Each row of a before or after table is a point. The points were changed in one or more steps. Then noise was added and the rows were shuffled. The steps act on columns, c1 being the first. Name the steps. A step turns or swaps two columns, mirrors them in a line or flattens them onto one, adds a multiple of one to another, or multiplies or shifts one. Angles are multiples of 10 degrees, from the lower column toward the higher: turns from -170 to 170, lines from 10 to 170 but not 90. Use the fewest steps. Two steps may share a column if one is a turn and the other turns, adds or multiplies; they go together, in the order done. Otherwise the lowest column goes first.
In the rows, zero is written as 128.

Before (12 x 2)
[[151 143]
 [115 124]
 [ 90  89]
 [101  97]
 [177 124]
 [ 95 133]
 [108  74]
 [166 116]
 [150 132]
 [180 154]
 [143 150]
 [172 148]]
After (12 x 2)
[[148 136]
 [ 93 130]
 [167 135]
 [102 125]
 [147 129]
 [ 88 117]
 [112 130]
 [107 126]
 [177 135]
 [153 134]
 [182 139]
 [171 140]]
Steps: flatten c1 and c2 onto the line at 10 degrees

Before (14 x 4)
[[130 129 141 150]
 [141 155 122 121]
 [161 101 118 138]
 [132 144 130 131]
 [ 78 106 157 146]
 [128 140 152 116]
 [136 106 139 131]
 [147 108 112 112]
 [105 114 166 126]
 [117 147 155  97]
 [114 123 154 105]
 [112 119 138 161]
 [135 116 116 104]
 [142 151 122 108]]
After (14 x 4)
[[142 129 115  99]
 [132 136 132 116]
 [147  95  78 132]
 [104 131 242 145]
 [128 125 199 114]
 [113 112 207 124]
 [119 117 208 101]
 [137 100  93 124]
 [112 159 158 157]
 [142 116 110  91]
 [158 109  95 148]
 [135 117 160 146]
 [ 79 153 214 168]
 [126 144 168 136]]
Steps: add -0.5 times c1 to c4; turn c2 and c4 by -60 degrees; multiply c3 by 3

Before (8 x 6)
[[140 110 141 118 106 124]
 [164 187 142  94 117 117]
 [164 108 156  98 112 167]
 [123 153 156 151 160 121]
 [106 104 149 148 122 116]
 [153 117 107 145 113 143]
 [146 126 138 118 166 107]
 [ 21 110 137 140 170 120]]
After (8 x 6)
[[107 135 150  96 145 135]
 [140 103 153 131 151 106]
 [155 173 158 128  89 156]
 [133 113 103 107 100 144]
 [112 139 131 109 241 136]
 [128 121 138 191  92 118]
 [119 151 146 118 106 136]
 [145 138 136 135 134  92]]
Steps: turn c1 and c5 by -60 degrees; turn c1 and c6 by -40 degrees; turn c2 and c4 by 130 degrees; add 0.3 times c3 to c2

Before (14 x 9)
[[150 103 140 147 144 156 197 120 101]
 [151 117 128 180 139 142 167  94 111]
 [134  93 143 197 116 153 180 134 145]
 [157 154 133  79 122 153 112 128 157]
 [138 110 144  83 107 127 119 144 131]
 [113 141 112 118 120 139 129 129  88]
 [164  92 157 199 156 141 160 112 131]
 [113 110  61 127 142  95 161 174 141]
 [145 112 136 166 115 129 191  85 122]
 [120  91  88 143 136 109 160 164 159]
 [145 102  99 113 118 161 119 104 131]
 [ 97 154 104  86 124 138 122 129 130]
 [135 118  72 147 109  88 159 179 127]
 [114 131 131 100 129 119 125 100 115]]
After (14 x 9)
[[132 150 115 153 134 119 126 152 136]
 [132 111 160 145 118 153 146 148 182]
 [106 119  96 161 123 137 153 142 157]
 [ 76 110 133 118  90  86 130  69 116]
 [145 117 135 162  90 126 108 122 162]
 [158 167 167  72 183 145 109 108  83]
 [137 179 152 133 160 155 130  76  95]
 [141 163 134  66 107 153 112  79  99]
 [ 58 116 115 121 155  94 119  72 141]
 [ 87 130 118  97 146 107 106  74 141]
 [111 125 111 158 113 138 142 131 103]
 [100 150 145 138 108 160 103 142 138]
 [127 183 148 102 152 144 133 116  81]
 [134 201 144  99 100 132 133 109 102]]
Steps: swap c1 and c3; turn c2 and c7 by 70 degrees; turn c2 and c8 by 130 degrees; mirror c4 and c9 in the line at 110 degrees; multiply c5 by 2
